Each row is a point. The points of each table are mixes of a few directions, plus a little noise. How many directions does each table use, and how many do they share? Where both have some left over, give the other angles between the two spaces (their principal angles), to ten degrees, smallest first.
In the rows, zero is written as 128.

First (7 x 2):
[[194  95]
 [168 109]
 [ 91 146]
 [115 134]
 [ 86 149]
 [108 138]
 [134 125]]
Second (7 x 2):
[[117 132]
 [ 84 149]
 [131 127]
 [112 137]
 [147 118]
 [ 98 142]
 [206  89]]
Directions: first 1, second 1, shared 1

First (8 x 4):
[[125 107 141 126]
 [129 131 126 128]
 [124 105 143 126]
 [127 121 132 128]
 [147 249  50 136]
 [120  80 159 125]
 [129 132 125 128]
 [123  98 147 126]]
Second (7 x 4):
[[ 78 158 134  98]
 [112 129 148 142]
 [183 124  59  80]
 [137 127 120 123]
 [100 144 134 115]
 [125 118 152 157]
 [160  96 151 181]]
Directions: first 1, second 2, shared 0; angles 60

First (8 x 9):
[[ 84 147 141 148 134  91 148  78 133]
 [110 105 158 157 179 134 116 201 118]
 [152 139 189 136 138 163 116 175  79]
 [113 116  91 152 124 114 130 153 152]
 [183 106 102  52 121 161 108 107 140]
 [123 123 138  83 150 120 129  69 137]
 [142 128  83 150  89 132 129 158 141]
 [117 160 122 146  89 109 148  83 125]]
Second (7 x 9):
[[153 152  71 158  94 126 168 148 158]
 [105 128 178 149 118 132  97 142  84]
 [129 140 150 150 129 135 131 154 110]
 [118 106 177  85 187 134 108 110 115]
 [126 118  76 109  98 113 123  90 157]
 [156 162 116 177 122 139 175 183 133]
 [110  93 130  68 148 117  94  70 139]]
Directions: first 4, second 3, shared 2; angles 70

First (9 x 14):
[[131  94 137 164 171  88  31 209  70 120 100 166 135 171]
 [131  98 136 160 168  92  38 203  74 121 102 162 134 167]
 [128 138 125 118 116 139 156 105 145 130 136 117 126 116]
 [129 120 129 137 139 117 103 148 114 127 121 138 130 139]
 [129 128 128 129 129 127 127 129 127 127 127 128 127 128]
 [129 121 130 137 139 118 105 148 114 126 121 137 130 139]
 [125 148 124 107 103 151 185  80 161 133 143 106 124 103]
 [126 161 119  94  85 167 222  48 185 134 155  93 121  87]
 [126 147 123 107 103 151 183  79 161 132 145 106 124 104]]
Second (10 x 14):
[[149 149 129  96 128 150 120 107  91 117  99 135 154 132]
 [168 113 163 164  97 119 155 175 162 196 172 120 101 170]
 [124 190 122 141 153 122 161 161 108 137 128 124 144 123]
 [113 143 118 120 143 132 123 115 116 105 111 131 139 116]
 [163  13 103  57  66 129  66  77 108 114 140 125 118 102]
 [129 138 160 168 131 131 146 146 165 154 136 131 113 164]
 [113 174 161 169 156 142 149 135 156 133 110 137 128 163]
 [113 201 149 171 164 133 166 157 139 139 117 131 136 151]
 [ 87  65  76  95 125 105  87  95 121  76 134 122 120  65]
 [122  92  99 100 117 118 106 112 113 108 134 124 127  95]]
Directions: first 1, second 4, shared 0; angles 90

First (9 x 20):
[[147 106 154 146 123 132 138 140 114 121 118 127 130 123 136 110 131 107
  125 129]
 [ 88 194  94  85 160 127 102 109 149 143 146 146 129 129  59 178 139 189
  152 106]
 [147  83 132 153  98 122 143 132 123 121 121 109 124 135 198  96 111  87
  103 151]
 [115 149 115 114 137 128 119 121 136 133 135 133 128 129 108 144 131 147
  135 122]
 [168  47 147 177  79 122 157 141 113 114 111  98 124 135 240  68 103  54
   88 165]
 [ 99 152  80 105 125 116 113 106 152 139 144 122 123 141 142 149 115 152
  123 136]
 [110 157 112 109 142 127 116 119 138 135 137 135 128 129  98 150 133 155
  138 119]
 [ 89 192  96  86 160 128 102 111 147 142 146 146 129 128  58 177 139 188
  153 106]
 [189  72 225 179 129 149 161 172  79 105  94 135 137 103 112  80 151  72
  134 117]]
Second (9 x 20):
[[150 134  94  95  51  72  66 144 121 159 135  91 113 123 125 154  75 115
   74 100]
 [125 130 127 128 132 131 130 125 130 126 129 130 128 129 127 128 130 131
  132 129]
 [ 64 195  44  76 148 117 100  86 174 147 160 133 123 148 114 181 120 195
  140 131]
 [124 131 125 126 131 129 129 126 131 129 129 129 128 129 127 130 129 132
  130 130]
 [121 137 116 120 128 125 122 123 134 132 132 128 127 130 126 136 125 137
  128 127]
 [ 83 161 100 117 177 150 144  97 156 122 142 149 132 141 122 143 150 170
  161 143]
 [108 119 167 165 209 188 195 114 133  94 118 168 143 133 133  98 185 138
  185 158]
 [178  76 191 166 110 133 147 161  93 115 104 122 131 112 138  88 132  75
  117 125]
 [199  69 187 157  66 106 119 176  82 129 103 102 125 107 139  94 106  58
   87 109]]
Directions: first 2, second 2, shared 1; angles 70

First (10 x 32):
[[169 139 182 146 125 141 180 149  87 148 113 103  85 101 117 101  72 167
  143 111 160 133 147  95 117 104 127 149 109 101 120  63]
 [136 131 147 140 134 123 132 131 112 138 124 118 116 121 125 120 105 130
  136 120 139 130 132 110 127 116 129 130 118 127 117 104]
 [180 133 154 113  93 177 222 156 117 121 115 121  94 107 116 105 116 198
  123 130 142 131 150 139 106 134 118 164 136  77 165 103]
 [135 136 167 158 149 107 117 130  92 154 122 106 107 115 124 115  76 119
  147 109 152 131 133  86 131  99 133 125 103 136  95  76]
 [111 125 112 126 134 118 103 118 139 125 133 134 143 137 133 138 142 109
  126 132 119 126 120 134 135 132 130 117 132 142 124 147]
 [100 124 111 134 144 105  80 113 138 129 136 134 148 141 134 142 140  93
  128 129 118 126 116 127 139 128 133 109 127 154 113 148]
 [ 58 116  66 123 154  85  22  93 170 117 150 152 186 164 145 166 182  51
  119 141  92 121  97 148 152 144 137  86 139 184 111 198]
 [140 138 179 165 152 104 121 133  82 161 119 100  99 109 123 110  62 122
  151 104 160 133 136  75 131  92 133 127  97 134  88  61]
 [124 126 115 120 123 132 127 127 139 121 130 134 136 132 129 133 144 127
  123 134 121 126 126 140 128 136 127 128 135 129 136 144]
 [128 112  50  56  71 188 177 130 206  69 140 176 167 152 133 152 241 167
   84 171  78 121 123 225 114 195 116 145 186  97 213 236]]
Second (8 x 32):
[[165 117 182 143 121 141 142 137  90 137 144 116 104 125 143  82 113 141
  117 129  97 103 146 112 119 121 153 147 172  72 129 144]
 [120 122  67  98  90 154 149 144 155  99 144 136 154 130 105 131 170 170
  106 175 116 152 133 181 116 152 132 166 150 118 186 161]
 [187 118 164 114  87 181 202 153 110 116 141 126 102 119 133  81 140 188
  104 146  96 109 154 146 105 141 143 174 186  45 174 158]
 [ 65 127  68 137 149  83  43 114 143 129 142 127 171 140 113 157 135  84
  133 147 133 154 110 132 144 122 138 116 104 192 113 131]
 [111 126 150 156 158  92  73 114 106 148 136 117 129 134 138 123 103  86
  138 115 125 120 122  92 141 108 141 108 122 148  87 120]
 [ 55 137  32 116 143  92  65 113 176 116 123 140 180 139 101 189 150  94
  139 144 160 171 100 153 145 132 110 107  76 218 125 118]
 [168 133 190 136 136 142 172 128 111 142 105 127  88 119 147 116 103 133
  139  90 138 102 133  99 123 122 115 111 124 100 106 104]
 [154 140 169 124 140 140 178 123 133 138  87 136  93 119 140 145 108 129
  148  81 163 113 124 104 128 126  92  95  92 130 103  88]]
Directions: first 2, second 3, shared 1; angles 40

First (11 x 32):
[[130 126 130 127 124 127 130 133 130 127 133 128 123 133 122 127 126 121
  126 123 130 123 133 132 127 126 133 127 125 129 127 128]
 [125 132 124 130 135 131 125 118 125 130 120 128 137 120 138 131 131 140
  132 136 124 136 120 121 130 131 120 130 134 127 130 129]
 [127 130 126 129 131 130 127 124 126 130 124 128 132 125 132 129 129 133
  130 131 126 131 125 125 129 129 125 129 130 127 128 129]
 [124 134 121 130 140 133 123 112 124 132 115 127 144 114 144 132 134 148
  134 141 122 141 116 116 130 133 114 133 138 126 130 129]
 [103 163  88 141 200 158 101  31 101 148  47 125 222  46 222 153 162 249
  165 210  93 206  52  58 142 156  49 158 185 115 142 132]
 [136 118 140 124 106 119 136 158 136 122 153 129  99 153 100 120 117  91
  116 103 139 104 151 149 123 119 152 118 110 132 124 127]
 [139 112 146 123  95 114 140 172 140 118 165 129  85 166  85 116 113  73
  111  90 144  92 163 161 122 115 164 114 102 134 121 127]
 [114 148 106 135 169 145 113  73 113 139  82 127 181  82 181 143 147 195
  149 173 108 172  85  89 136 145  85 145 159 121 136 130]
 [142 108 150 120  87 111 143 182 143 117 175 130  76 174  75 113 109  60
  107  82 148  83 171 167 120 112 172 111  96 135 121 126]
 [138 115 143 123 100 117 138 166 138 120 159 129  92 160  92 118 115  83
  114  96 141  98 157 154 122 117 158 117 107 132 123 126]
 [131 124 132 127 121 125 131 137 131 126 136 128 119 136 119 126 125 116
  124 120 131 121 135 135 127 126 135 125 122 129 127 127]]
Second (8 x 32):
[[142 114 129 123 107 131 141 145 140 123 136 128 104 148 105 129 116 102
  121 116 134 109 137 134 127 122 131 128 120 124 107 127]
 [131 125 127 127 124 128 131 130 130 128 129 129 124 132 123 129 126 123
  126 126 129 125 129 129 128 127 128 128 128 127 124 127]
 [137 119 128 125 114 130 136 139 135 125 133 127 113 141 114 128 119 112
  124 119 132 116 134 132 127 125 129 128 123 125 114 127]
 [ 89 166 126 142 185 122  92  81  97 139 107 127 194  73 190 126 163 197
  145 163 111 181 101 111 130 143 120 129 149 138 183 133]
 [112 144 127 134 152 125 113 108 115 133 119 127 156 105 154 127 143 156
  135 142 121 149 117 120 129 135 125 129 137 132 151 129]
 [134 123 129 126 120 130 134 134 133 126 132 128 118 136 119 128 123 118
  125 123 130 120 132 131 128 126 129 127 125 127 120 128]
 [ 95 161 125 141 177 122  98  87 101 138 109 127 186  80 182 125 158 188
  143 158 114 175 105 112 129 141 121 128 147 137 177 132]
 [184  72 132 108  45 138 180 196 174 110 160 129  30 208  36 132  76  27
  103  77 153  51 168 154 125 105 139 128  97 112  45 121]]
Directions: first 1, second 1, shared 0; angles 30

First (11 x 32):
[[142 107 187 186 164  86 138  99 128 155  40 126  64 182 103 180 131 178
  146 166 174 134 116 143 161  39 193  91  84 120 112 249]
 [120 143 100  99 116 143 126 134 129 116 169 130 154  98 145 103 131 100
  120 106  99 127 130 121 106 169  96 138 153 133 142  73]
 [129 119 111 116 103 153 117 159 125 116 155 127 159 128 121 114 111 125
  119 129 137 120 142 123 138 155 113 158 128 128 115  88]
 [125 128  97 102  98 160 117 160 126 111 175 128 171 111 131 102 114 110
  115 117 122 120 141 120 126 176  98 161 141 130 123  61]
 [114 166 119 108 156 103 145  79 135 133 139 133 109  83 166 117 164  93
  133  92  66 142 108 127  77 139 109  88 166 135 173 122]
 [122 139 100 100 112 147 123 141 128 115 170 129 158 102 141 103 127 103
  119 109 105 125 134 121 111 171  97 144 149 132 137  71]
 [147  93 187 191 150  99 130 121 125 151  40 124  75 197  87 182 117 190
  144 179 197 129 125 142 181  39 198 110  71 118  94 245]
 [132 120 141 142 133 122 129 127 127 133 109 127 117 143 120 140 125 141
  131 139 143 128 127 131 139 109 143 124 116 126 120 153]
 [137 108 145 150 125 129 123 141 125 132 104 126 121 158 107 145 114 153
  130 152 163 124 134 132 157 103 151 136 103 124 106 158]
 [118 142  86  86 101 158 120 150 127 108 191 130 175  90 147  91 124  93
  115 101  96 122 137 118 105 193  82 155 159 134 139  40]
 [124 143 135 129 150 107 139  98 131 136 116 130 105 116 142 133 147 121
  134 117 106 136 115 130 108 116 131 101 138 130 148 149]]
Second (9 x 32):
[[137 111 155 157 137 116 129 126 127 138  88 126 105 160 109 153 122 157
  135 152 160 128 127 134 153  87 160 121 102 123 111 181]
 [146  93 183 187 148 103 129 124 125 150  46 124  80 194  89 178 116 187
  142 177 194 128 126 141 179  45 193 114  74 118  94 236]
 [115 153  88  85 114 146 127 131 130 113 187 131 163  80 157  91 137  85
  118  93  80 128 129 119  91 188  81 139 168 135 153  49]
 [123 138 113 111 123 135 128 129 129 122 151 129 141 110 139 114 131 112
  124 114 110 128 129 124 114 151 110 132 143 131 137  98]
 [131 123 136 137 131 124 128 127 128 131 116 128 121 138 122 135 126 137
  130 135 138 128 128 130 136 115 138 126 120 126 123 145]
 [139 107 161 164 140 113 129 125 126 141  79 125 100 168 105 158 121 163
  136 157 168 128 127 136 158  78 167 120  95 122 108 193]
 [134 117 145 146 134 120 129 127 127 135 103 127 113 148 116 144 124 146
  132 143 148 128 127 132 143 103 148 124 111 125 117 161]
 [113 156  83  80 112 149 127 132 131 110 195 131 167  74 160  87 138  80
  117  88  74 128 129 117  87 196  75 140 172 136 156  40]
 [115 153  88  85 114 146 127 131 130 112 187 131 163  80 156  91 137  86
  118  92  80 128 129 119  91 188  81 138 167 135 153  49]]
Directions: first 2, second 1, shared 1
